Rows are points. The window is the flat piece filled in between its corners: a triangle in 3 columns, a solid with four corners in 4, and so on. A path goes straight from each point to the next, and from the last back to the first. After which points does the path pass through the window?

Window (3 x 3):
[[ 0.50 -0.21 -0.23]
 [-0.14  0.07  0.81]
 [-0.04  0.47  0.00]]
Path:
(1): [0.54 0.04 0.32]
(2): [0.36 0.11 0.57]
(3): [-0.38  0.39  0.16]
(4): [-0.77  0.16  0.51]
(5): [0.03 0.40 0.43]
(6): [ 0.75 -0.20  0.52]
(7): [-0.25 -0.06  0.07]
(8): [-0.15 -0.04  0.48]
(9): [0.05 0.61 0.49]
(10): [0.30 0.27 0.36]
(11): [-0.67  0.36  0.55]
(12): [-0.16 -0.09  0.25]
Through the window after points: 2, 8, 12

Window (4 x 4):
[[-0.54 -0.23 -0.29  0.70]
 [ 0.36  0.42 -0.06 -0.39]
 [-0.68  0.46  0.34  0.25]
 [ 0.32 -0.11  0.17 -0.30]]
Path:
(1): [-0.82  0.21 -0.30  0.06]
(2): [-0.26  0.05  0.33  0.31]
(3): [-0.40  0.50  0.32  0.52]
(4): [-1.07 -0.05 -0.30  0.22]
(5): [-0.13  0.26 -0.29 -0.39]
(6): [ 0.33  0.03  0.25 -0.14]
(7): [-0.39  0.26  0.10  0.61]
(8): [-0.25  0.19 -0.02 -0.59]
Through the window after points: 5, 7

Window (8 x 8):
[[ 0.04 -0.51  1.09  0.68 -0.60  0.14  0.10  0.01]
 [ 0.12 -0.13 -0.56  0.59 -0.66  0.12  0.62  0.73]
 [-0.33  0.23 -0.12 -0.43  1.10  0.62 -0.20  0.05]
 [ 0.06  0.12  0.14  1.17 -0.26 -0.27 -0.08  0.40]
 [ 0.28 -0.32 -0.89 -0.02  0.24  0.14  0.04 -0.07]
 [-0.30  0.18 -0.20 -0.58  0.30  0.11  0.30 -0.52]
 [ 0.58  0.61 -0.48 -0.02  0.05 -0.04 -1.00  0.62]
 [ 0.04  0.10 -0.27 -0.55  0.81 -0.27 -0.36  0.43]]
Path:
(1): [ 0.74  0.39 -0.21 -0.30  0.22  0.18 -0.05 -0.20]
(2): [-0.65 -0.19 -0.20  0.24  0.33  0.37  0.16  0.59]
(3): [-0.54  0.23 -0.29 -0.03 -0.30 -0.14 -0.70  0.28]
(4): [ 0.67 -0.02  0.26  0.23  0.41  0.25  0.73  0.16]
(5): [ 0.33  0.36 -0.20 -0.14  0.65  0.00  0.01  0.13]
(6): [-0.94 -0.28 -0.23  0.09 -0.30  0.77 -0.25  0.25]
(7): [-0.61 -0.02 -0.23 -0.77 -0.11 -0.19 -0.20 -0.10]
(8): [ 0.40  0.27 -0.20  0.00  0.88  0.16  0.15  0.05]
(9): [ 0.22  0.10  0.10 -0.38  0.81 -0.16  0.26  0.05]
(10): [-0.68 -0.28 -0.80  0.38 -0.34  0.52 -0.30  0.11]
(11): [-0.16 -0.15 -0.29 -0.08  0.18  0.21 -0.38  0.07]
(12): [ 0.35  0.38  0.35  0.13  0.16  0.08 -0.16  0.33]
(13): [ 0.23 -0.04  0.23 -0.03  0.38 -0.04  0.05  0.21]
(14): [-0.18 -0.14  0.03  0.07  0.00 -0.05 -0.38  0.28]
(15): [-0.25 -0.29 -0.32  0.20 -0.30  0.20 -0.15  0.10]
(16): [ 0.52 -0.04  0.08  0.30  0.12  0.06  0.53  0.26]
Through the window after points: 1, 5, 7, 11, 13, 15

Window (9 x 9):
[[-0.43  0.03 -0.51  0.52  0.09  0.20  0.24  0.52  0.19]
 [ 0.72  0.14  0.23  0.12 -0.79  0.47 -0.13 -0.46 -0.21]
 [ 0.97  0.35 -0.19  0.42  0.75 -1.42  0.17 -0.76  0.08]
 [-0.20  0.38 -0.35 -0.01  0.61  0.03  0.05  0.26 -0.27]
 [-0.34 -0.10  0.20  0.18  0.05 -0.27 -0.02  0.72 -0.11]
 [-0.60 -0.33 -0.50  0.53  0.05  0.57 -0.74 -0.02  0.52]
 [-0.40  0.38  0.05  0.48  0.01 -0.15 -0.19 -0.14  0.48]
 [-0.53 -0.13 -0.43 -0.22 -0.08 -0.17  0.25 -0.25 -0.48]
 [ 0.57  0.23 -0.38 -0.32 -0.57  0.12 -0.24 -0.35  0.23]]
Path:
(1): [-0.03 -0.19  0.13  0.04  0.17  0.06 -0.03 -0.02  0.07]
(2): [ 0.01  0.05  0.05 -0.05  0.05 -0.14  0.44 -0.22  0.26]
(3): [-0.20  0.23 -0.49  0.24  0.15 -0.44 -0.14  0.24 -0.68]
(4): [ 0.18 -0.09 -0.65  0.83 -0.11 -0.21 -0.78  0.72 -0.40]
(5): [-0.21  0.21 -0.26 -0.08 -0.01  0.24  0.43 -0.12  0.37]
(6): [-0.02 -0.08 -0.19  0.04  0.06  0.22 -0.06 -0.22  0.19]
(7): [ 0.16  0.46 -0.47  0.24 -0.19 -0.13 -0.15 -0.18  0.01]
(8): [ 0.25  0.17 -0.35  0.09 -0.41 -0.02 -0.24 -0.15 -0.06]
(9): [ 0.42  0.21 -0.12 -0.56 -0.21  0.14 -0.05 -0.27  0.67]
(10): [ 0.00 -0.51 -0.05  0.50  0.28  0.26  0.37 -0.23  0.63]
(11): [-0.68  0.94 -0.29  0.26 -0.34 -0.24 -0.98  0.13  0.00]
(12): [ 0.32  0.35 -1.07  0.46 -1.05  0.59 -0.54 -0.13 -0.07]
Through the window after points: 4, 8, 10

Window (11 x 11):
[[ 0.85  0.07  0.12  0.49 -0.41  0.48  0.11 -0.44  0.11 -0.82 -0.56]
 [-0.15  0.50 -0.03 -0.54 -0.32 -0.89  0.59 -0.05  0.62 -0.23 -0.32]
 [ 0.05 -0.29  0.10 -0.52 -0.43 -0.02  0.62  0.02  0.23 -0.09  0.70]
 [ 0.13  0.13 -0.04  0.22  0.01  0.51 -0.54 -0.60  0.35  0.00 -0.36]
 [ 0.55 -0.20 -0.35 -0.50 -0.23 -0.22 -0.13  0.29  0.11  0.34 -0.26]
 [-0.44 -0.86  0.23  0.08  0.78  0.11  0.02  0.33  0.16 -0.22  0.44]
 [-0.03 -0.33  1.17 -0.26  0.64  0.02 -0.25  0.82  0.97  0.58  0.79]
 [-0.03  0.18 -0.18 -0.47 -0.11  0.40  0.23  0.23 -0.34  0.31 -0.86]
 [ 0.04 -0.60  0.06  0.37  0.06  0.23  0.07  0.05  0.08  0.55 -0.73]
 [-0.26  0.45 -0.17 -0.20  0.13 -0.41  0.45 -0.15 -0.64  0.20  0.31]
 [ 0.22 -0.77 -0.28 -0.16  0.88  0.53  0.73 -0.14 -0.38  0.26  0.10]]
Path:
(1): [-0.03 -0.82  0.49 -0.44  0.36 -0.34  0.03 -0.21 -0.30  0.08 -0.04]
(2): [-0.18  0.43 -0.02  0.31  0.10  0.38  0.39  0.31  0.57  0.04  0.24]
(3): [ 0.09  0.32 -0.64  0.15 -0.24  0.60  0.16 -0.03  0.29 -0.39 -0.01]
(4): [ 0.53 -0.19  0.63 -0.13 -0.12 -0.19  0.24 -0.19 -0.12 -0.09 -0.84]
(5): [ 0.15 -0.49  0.38 -0.23 -0.05  0.02 -0.04 -0.45 -0.40  0.38 -0.19]
(6): [ 0.08 -0.02 -0.39  0.08  0.03  0.28  0.37  0.12  0.11 -0.10 -0.39]
(7): [ 0.11 -0.10 -0.46 -0.24  0.63  0.24  0.52  0.49  0.52  0.04 -0.07]
(8): [-0.15 -0.26  0.40 -0.29 -0.03 -0.28 -0.10 -0.03 -0.07  0.39  0.16]
Through the window after points: 3

Window (14 x 14):
[[ 0.12 -0.17 -0.67  0.05  0.54 -0.07 -0.32  0.19 -0.87 -0.09 -0.32  0.38
  -0.39 -0.07]
 [ 0.10  0.64  0.32  1.10  0.25  0.10  0.46 -1.15 -0.39  0.03 -0.48 -0.28
  -0.76  0.19]
 [ 0.19  0.60  0.94 -0.33 -0.59 -0.56 -0.20 -0.30  0.77  0.57 -0.63 -0.39
  -0.22  0.47]
 [-0.67 -0.30  1.17  0.14 -0.31 -0.75 -0.16 -0.36  0.61 -0.09 -0.21 -0.04
  -0.13  0.39]
 [ 0.24 -0.22 -0.50 -0.59 -0.08  0.79  0.05  0.27 -0.26 -0.08  0.27  0.13
   0.62  0.46]
 [ 0.49  0.50  0.42  0.48  0.17  0.11  0.59 -0.23 -0.21  0.05 -0.07  0.49
  -0.58  0.00]
 [ 0.29 -0.62 -0.43 -0.16  0.19 -0.03 -0.30  0.33  0.07  0.29  0.42 -0.24
  -0.11 -0.24]
 [-0.09  0.12  1.08 -0.21 -0.14 -0.72  0.56 -0.02  0.26  0.29 -0.41 -0.70
   0.09  0.41]
 [-0.22 -1.02 -0.10 -0.24 -0.71  0.33  0.51  0.25  0.04  0.03 -0.32  0.13
  -0.19  0.56]
 [ 0.58 -0.38  0.02 -0.44  0.25  0.11 -0.10 -0.25 -0.20 -0.44 -0.22 -0.09
  -0.30 -0.17]
 [ 0.50  0.60  0.25  0.41 -0.10  0.08 -0.25 -0.20 -0.99 -0.16  0.11 -0.24
  -0.71 -0.23]
 [ 0.69 -0.49  0.12 -0.30  0.29  0.15 -0.42  0.13 -0.44  0.31  0.14  0.01
  -0.20  0.65]
 [ 0.41 -0.39  0.11  0.02  0.26  0.66 -0.38  0.38 -0.42  0.21 -0.33  0.00
   0.11 -0.25]
 [ 0.55 -1.17 -0.39 -0.24 -0.46 -0.14 -0.19  0.41 -0.07 -0.02 -0.08  0.21
   0.79  0.28]]
Path:
(1): [ 0.43 -0.12 -0.34  0.11 -0.24 -0.18 -0.38  0.82  0.39 -0.37 -0.43 -0.67
  0.20  0.22]
(2): [ 0.21 -0.63  0.33 -0.36  0.24  0.07  0.23 -0.68 -0.51  0.38  0.27  0.38
 -0.28 -0.11]
(3): [ 0.11 -0.19  0.40 -0.22 -0.28  0.11  0.11 -0.18 -0.15  0.23 -0.02  0.31
  0.12 -0.20]
(4): [ 0.75  0.05 -0.08  0.29  0.28 -0.16 -0.21  0.24  0.12 -0.12 -0.59 -0.53
 -0.46  0.76]
(5): [ 0.21 -0.36  0.02  0.12  0.04 -0.08  0.02  0.17  0.22  0.09 -0.35 -0.11
 -0.01  0.40]
(6): [-0.04 -0.40  0.46 -0.85 -0.33  0.11 -0.15 -0.21 -0.41  0.43  0.26  0.14
 -0.07 -0.27]
(7): [ 0.49 -0.83  0.09 -0.01  0.20 -0.28  0.23 -0.67 -0.97  0.76  0.08  0.09
 -0.07 -0.21]
(8): [ 0.24  0.04  0.00 -0.07 -0.11  0.45 -0.25  0.33  0.14 -0.33 -0.23  0.03
 -0.21  0.35]
(9): [ 0.40 -0.08 -0.42  0.02 -0.07 -0.08 -0.19  0.48  0.31 -0.47 -0.61 -0.60
  0.06  0.27]
(10): [ 0.16 -0.42  0.27 -0.12 -0.15 -0.18 -0.05 -0.11 -0.22  0.26 -0.07  0.26
  0.05  0.21]
(11): [ 0.23 -0.44  0.06 -0.14 -0.24 -0.01  0.17 -0.06 -0.36  0.17  0.09  0.15
 -0.02  0.16]
(12): [ 0.73 -0.01 -0.26  0.21  0.48 -0.25 -0.62  0.31  0.61 -0.55 -0.75 -0.41
 -0.03  0.38]
(13): [-0.08 -0.37  0.01 -0.01 -0.08  0.21 -0.14  0.45  0.06 -0.43 -0.27 -0.67
 -0.26  0.55]
(14): [ 0.40 -0.43  0.40 -0.07 -0.02  0.15 -0.02 -0.29 -0.36  0.73 -0.13  0.77
  0.15 -0.36]
(15): [ 0.17 -0.31  0.10 -0.38 -0.30  0.05  0.39 -0.86 -0.67  0.75 -0.57  0.14
 -0.12  0.22]
(16): [ 0.32  0.39  0.43  0.55  0.16 -0.20 -0.43  0.42  0.63 -0.44  0.08 -0.42
 -0.27  0.29]
Through the window after points: 1, 3, 9, 13, 15

Window (14 x 14):
[[ 0.11 -0.07 -0.99 -0.32 -0.65  0.11  0.06 -0.53  0.53  0.20 -0.15  0.51
  -0.20  0.23]
 [ 0.11 -0.05 -0.42 -0.10  0.28  0.02  0.54  0.34  0.54 -0.40  0.41 -0.11
   0.03 -0.73]
 [ 0.23  0.37  0.40  0.14 -0.64 -0.98 -0.29  0.09 -0.20 -0.73  0.27 -0.77
  -0.33 -0.13]
 [ 0.18  0.12 -0.16  0.02  0.07  0.45  0.04  0.45  0.35 -0.38  0.73  0.57
   0.46 -0.06]
 [ 0.04  0.47  0.65  0.05 -0.30 -0.89  0.17 -0.16 -0.11  0.21  0.01 -0.77
   0.27 -0.02]
 [-0.15  0.28 -0.61 -0.06  0.11 -0.10 -0.23 -0.10  0.84  0.27 -0.18  1.02
  -0.73  0.09]
 [ 0.35  0.55 -0.43  0.11  0.54  0.62  0.59 -0.09  0.44 -0.65  0.45  0.06
  -0.03  0.14]
 [-0.22 -0.08  0.34 -0.03  0.04  0.29  0.45 -0.17  0.72 -0.89  0.17  0.14
   0.15 -0.14]
 [-0.08  0.14  0.21  0.44 -0.11 -0.43 -0.63 -0.39 -0.21 -0.32 -0.35 -0.77
   0.19 -0.43]
 [-0.05 -0.46 -0.49 -0.34  0.07 -0.02  0.03 -0.26 -0.14  0.29 -0.04  0.69
  -0.77  0.33]
 [ 0.66  0.13  0.75 -0.04 -0.14 -0.51 -0.41 -0.46  0.22 -0.18  0.55 -0.65
  -0.15 -0.52]
 [ 0.04  0.32  0.71  0.73 -0.74 -0.29 -0.06 -0.26 -0.20 -0.03  0.21 -0.66
  -0.39 -0.67]
 [-0.04  0.65  0.52 -0.50 -0.50 -0.19 -0.33 -0.10 -0.27 -0.15 -0.10 -0.68
  -0.23 -0.51]
 [-0.37  0.24 -0.80 -0.29 -0.16 -0.41 -0.02 -0.92 -0.03  0.13  0.07  1.11
  -0.40 -0.17]]
Path:
(1): [ 0.30  0.06 -0.07 -0.10 -0.08 -0.18 -0.07 -0.28  0.03 -0.22  0.06  0.33
  0.00 -0.23]
(2): [-0.44  0.48 -0.16 -0.02  0.10  0.22  0.02  0.19  0.71 -0.34  0.35 -0.45
 -0.13  0.12]
(3): [-0.68  0.73  0.05  0.08 -0.17  0.26 -0.23 -0.57  0.34 -0.11  0.66  0.03
 -0.48  0.08]
(4): [ 0.38 -0.28 -0.18 -0.20 -0.21 -0.55 -0.06  0.00 -0.02 -0.06 -0.16  0.31
 -0.12 -0.28]
(5): [ 0.69  0.41 -0.18  0.18 -0.42 -0.28  0.37 -0.24  0.16  0.22 -0.48 -0.09
 -0.17 -0.57]
(6): [-0.66 -0.17  0.00 -0.25  0.05 -0.10 -0.41 -0.32  0.17 -0.48  0.66 -0.11
 -0.25  0.24]
(7): [-0.52  0.31  0.09 -0.08  0.12  0.12 -0.25 -0.19  0.51 -0.09  0.43 -0.74
 -0.58 -0.07]
(8): [ 0.42  0.23  0.20  0.15 -0.28 -0.50  0.12  0.13 -0.11 -0.53  0.22  0.02
  0.12 -0.27]
(9): [ 0.71 -0.27  0.32  0.38  0.06 -0.37  0.30  0.38 -0.09 -0.31 -0.24 -0.02
 -0.37 -0.94]
(10): [-0.55  0.62 -0.06 -0.26 -0.44 -0.42 -0.27 -0.64  0.17  0.01  0.44 -0.49
  0.13  0.46]
(11): [-0.46 -0.15 -0.60  0.04  0.17 -0.15  0.06  0.03  0.80  0.02  0.25 -0.22
 -0.84  0.18]
(12): [ 0.52  0.43 -0.01 -0.19 -0.17 -0.07 -0.07 -0.22 -0.06 -0.10 -0.16  1.02
  0.16 -0.45]
(13): [ 0.66  0.21  0.48  0.71 -0.35 -0.37 -0.29 -0.38  0.18 -0.11 -0.42 -0.02
 -0.21 -0.82]
(14): [-0.35  0.16 -0.09 -0.16 -0.06 -0.18 -0.29 -0.20 -0.10 -0.32  0.08 -0.51
  0.11 -0.03]
(15): [-0.81 -0.38 -0.21  0.06  0.06 -0.26 -0.24 -0.45  0.39  0.09  0.46 -0.20
  0.08  0.37]
(16): [ 1.05  1.03  0.08 -0.07 -0.16 -0.02  0.58  0.03 -0.07 -0.44 -0.21  0.11
 -0.21 -0.53]
Through the window after points: 9, 11, 13, 15

Window (14 x 14):
[[ 0.18 -0.05 -0.42 -0.12  0.15  0.19 -0.14 -0.41  0.62  0.01  0.37 -0.11
  -0.18  0.30]
 [ 0.66 -1.16  0.21  0.12  0.19  0.02  0.34  0.17  0.53 -0.67 -1.72  0.17
   1.29 -0.20]
 [ 0.50  0.07 -0.25 -0.03 -0.71 -0.21  0.04  0.06 -0.19 -0.12 -0.39 -0.24
  -0.23  0.22]
 [ 0.49 -0.33  0.94 -0.20  0.37  0.33 -0.66 -0.09  0.27 -0.45 -0.14  0.21
  -0.06  0.41]
 [ 0.47  0.25 -0.06  0.49  0.57 -0.10  0.17  0.29 -0.21  0.38 -0.23 -0.54
  -0.38  0.51]
 [ 0.10  0.22 -0.48  0.28 -0.02  0.55 -0.23 -0.80 -0.13 -0.23 -0.22 -0.23
  -0.14 -0.43]
 [-0.09  0.43  0.34  0.07 -0.05 -0.33  0.17 -0.18 -0.27  0.18  0.14  0.02
  -0.27 -0.27]
 [-0.14  0.38 -0.10  0.41 -0.06  0.36 -0.15  0.20  0.13  0.28  0.23  0.40
  -0.07  0.49]
 [ 0.37  0.20  0.98 -0.52 -0.03  0.86 -0.23  0.00  0.88  0.79 -0.86  0.27
  -0.19 -0.16]
 [-0.05  0.69 -0.17 -0.35 -0.09  0.86 -0.86 -0.37  0.37  0.66  0.55  0.17
   0.81 -0.44]
 [-0.47 -0.07  0.24  0.34 -0.20 -0.58 -0.13  0.83 -0.53 -0.66  0.10 -0.51
  -0.64 -0.40]
 [ 0.00 -0.50 -0.35 -0.42 -0.13 -0.24 -0.48  0.25 -0.41 -0.29 -0.26  0.44
  -0.10 -0.25]
 [ 0.04 -0.52  0.00  0.14 -0.10  0.09 -0.14 -0.39 -0.15  0.29 -0.06 -0.40
  -0.31  0.72]
 [ 0.58 -0.22  0.19  0.09 -0.15  0.44  0.18  0.29 -0.09  0.46  0.21  0.09
  -0.24  0.02]]
Path:
(1): [ 0.30 -0.01  0.20 -0.30  0.11  0.30 -0.06 -0.09 -0.05 -0.30 -0.20 -0.22
 -0.13  0.23]
(2): [ 0.53 -0.02  0.00  0.95 -0.24 -0.48 -0.44  0.41  0.13  0.80 -0.18  0.23
 -0.13  0.16]
(3): [ 0.38 -0.18  0.03  0.15 -0.10  0.15 -0.33 -0.33  0.51  0.39 -0.32  0.26
  0.00 -0.15]
(4): [ 0.38 -0.15  0.15 -0.18  0.20  0.35  0.33  0.39 -0.41 -0.28 -0.42 -0.24
  0.18  0.34]
(5): [ 0.19 -0.28  0.05 -0.09  0.01  0.18  0.27  0.07  0.01 -0.34 -0.81  0.07
  0.47  0.20]
(6): [ 0.79 -0.96  0.32  0.38  0.00 -0.13 -0.42  0.04  0.71 -0.05 -0.81 -0.12
  0.34 -0.52]
(7): [ 0.48 -0.03  0.07  0.58  0.56 -0.16 -0.75  0.20  0.26  0.28 -0.28  0.15
 -0.02 -0.34]
(8): [-0.17 -0.05  0.27 -0.45 -0.36  0.66  0.30 -0.31  0.02 -0.02  0.01 -0.06
  0.00  0.43]
(9): [ 0.08 -0.19 -0.04 -0.09  0.04 -0.02  0.40  0.01 -0.03 -0.17 -0.23 -0.19
 -0.04  0.49]
(10): [ 0.56 -0.15  0.57  0.72 -0.05  0.25 -1.03  0.19  0.08  0.40 -0.37  0.23
 -0.50 -0.38]
(11): [ 0.52 -0.22 -0.31  0.90 -0.27  0.13 -0.74 -0.36  0.25  0.02  0.28 -0.17
 -0.57 -0.46]
(12): [-0.10 -0.09  0.40 -0.68  0.16  0.21  0.10  0.28 -0.17  0.06 -0.39  0.28
  0.22  0.59]
Through the window after points: 1, 5, 11

Window (14 x 14):
[[-0.55 -0.45  0.76  0.18 -0.16 -0.30  0.45  0.73  0.91  0.20 -0.33 -0.40
  -0.87  0.40]
 [ 0.39 -0.30  0.34 -0.05 -0.05  0.50 -0.29  0.25 -0.48  0.80 -0.29 -0.38
  -0.01  0.27]
 [-0.16 -0.02 -0.37 -0.24 -0.44  0.19  0.20 -0.02  0.26 -0.27 -0.35 -0.43
   0.61  0.46]
 [-0.53  0.12  0.19 -0.08 -0.45 -0.82 -0.34 -0.28 -0.73  0.14  0.27 -0.69
  -0.24  0.20]
 [-0.21 -0.46  0.11 -0.27 -0.38 -0.04  0.46 -0.09 -0.45  0.27  0.60 -0.40
   0.10  1.01]
 [ 0.02 -0.55  0.32  0.52  0.14  0.45 -0.02 -0.31 -0.16 -0.40  0.13 -0.13
   0.39 -0.50]
 [-0.66 -0.24 -0.38 -0.33 -0.18  0.15  0.06 -0.77 -0.06  0.45  0.03 -0.21
  -0.05  0.42]
 [-0.15 -0.13 -0.82  0.49 -0.27 -0.46  0.45 -0.15  0.41  0.42  0.16  0.38
  -0.15  0.59]
 [ 0.20  0.06 -0.36 -0.37 -0.91 -0.06  0.37 -0.43 -0.07 -0.04  0.20  0.39
   0.08 -0.41]
 [ 0.26  0.10  0.20  0.77  0.11 -0.17  0.81 -0.73 -0.03  0.24  0.33 -0.54
  -0.19  0.51]
 [-0.04  0.04 -0.10 -0.36  0.15  0.27 -0.49 -0.12  0.23  0.34  0.55 -0.24
  -0.12  0.49]
 [-0.58  0.55 -0.43  0.04  0.71 -0.52  0.48  0.23  0.88  0.79 -0.13  0.78
   0.14 -0.62]
 [-0.39  0.38  0.05  0.30  0.21  1.09  0.23  0.17 -0.53  0.16 -0.20  0.59
  -0.55  0.40]
 [ 0.00 -0.16 -0.06  0.22  1.09 -0.28  0.46 -0.14 -0.42 -0.90 -0.29  0.11
  -0.70 -1.70]]
Path:
(1): [-0.21 -0.19  0.04 -0.07 -0.21 -0.29  0.00 -0.41 -0.02  0.18 -0.09  0.34
 -0.21  0.52]
(2): [-0.20  0.05 -0.53 -0.08  0.17  0.75  0.05  0.51  0.13  0.44  0.27 -0.67
  0.27 -0.31]
(3): [-0.32 -0.52 -0.46  0.08 -0.71  0.39  0.13  0.14 -0.51  0.31  0.53 -0.57
 -0.16 -0.19]
(4): [ 0.16  0.48  0.68  0.14  0.71 -0.48  0.26 -0.22  0.38 -0.14 -0.43  0.48
 -0.10  0.38]
(5): [-0.15  0.21 -0.02 -0.17 -0.04 -0.27 -0.11 -0.01  0.24  0.36 -0.31  0.44
  0.20  0.43]
(6): [-0.11 -0.54 -0.03  0.11  0.09  0.67  0.31 -0.03 -0.22  0.27  0.51 -1.08
 -0.45 -0.20]
(7): [-0.29  0.08 -0.26  0.14  0.25  0.14  0.45  0.22 -0.04  0.13  0.05 -0.47
  0.03 -0.39]
(8): [ 0.14 -0.31  0.32  0.12  0.25 -0.10 -0.06 -0.38 -0.05 -0.09 -0.07  0.26
 -0.40 -0.12]
(9): [-0.34  0.30  0.07 -0.39  0.45 -0.25  0.15 -0.30  0.42  0.48 -0.22  0.42
  0.10  0.01]
(10): [-0.44  0.03 -0.41  0.30  0.10 -0.16  0.36  0.23  0.37  0.41  0.14  0.06
 -0.13 -0.25]
(11): [-0.15  0.02 -0.12  0.31  0.03  0.02  0.12  0.02  0.19  0.27  0.07 -0.44
 -0.14 -0.50]
(12): [-0.18 -0.29  0.37 -0.15 -0.10 -0.29  0.23 -0.11 -0.24 -0.29 -0.01  0.41
 -0.09  0.67]
Through the window after points: 5, 7, 9
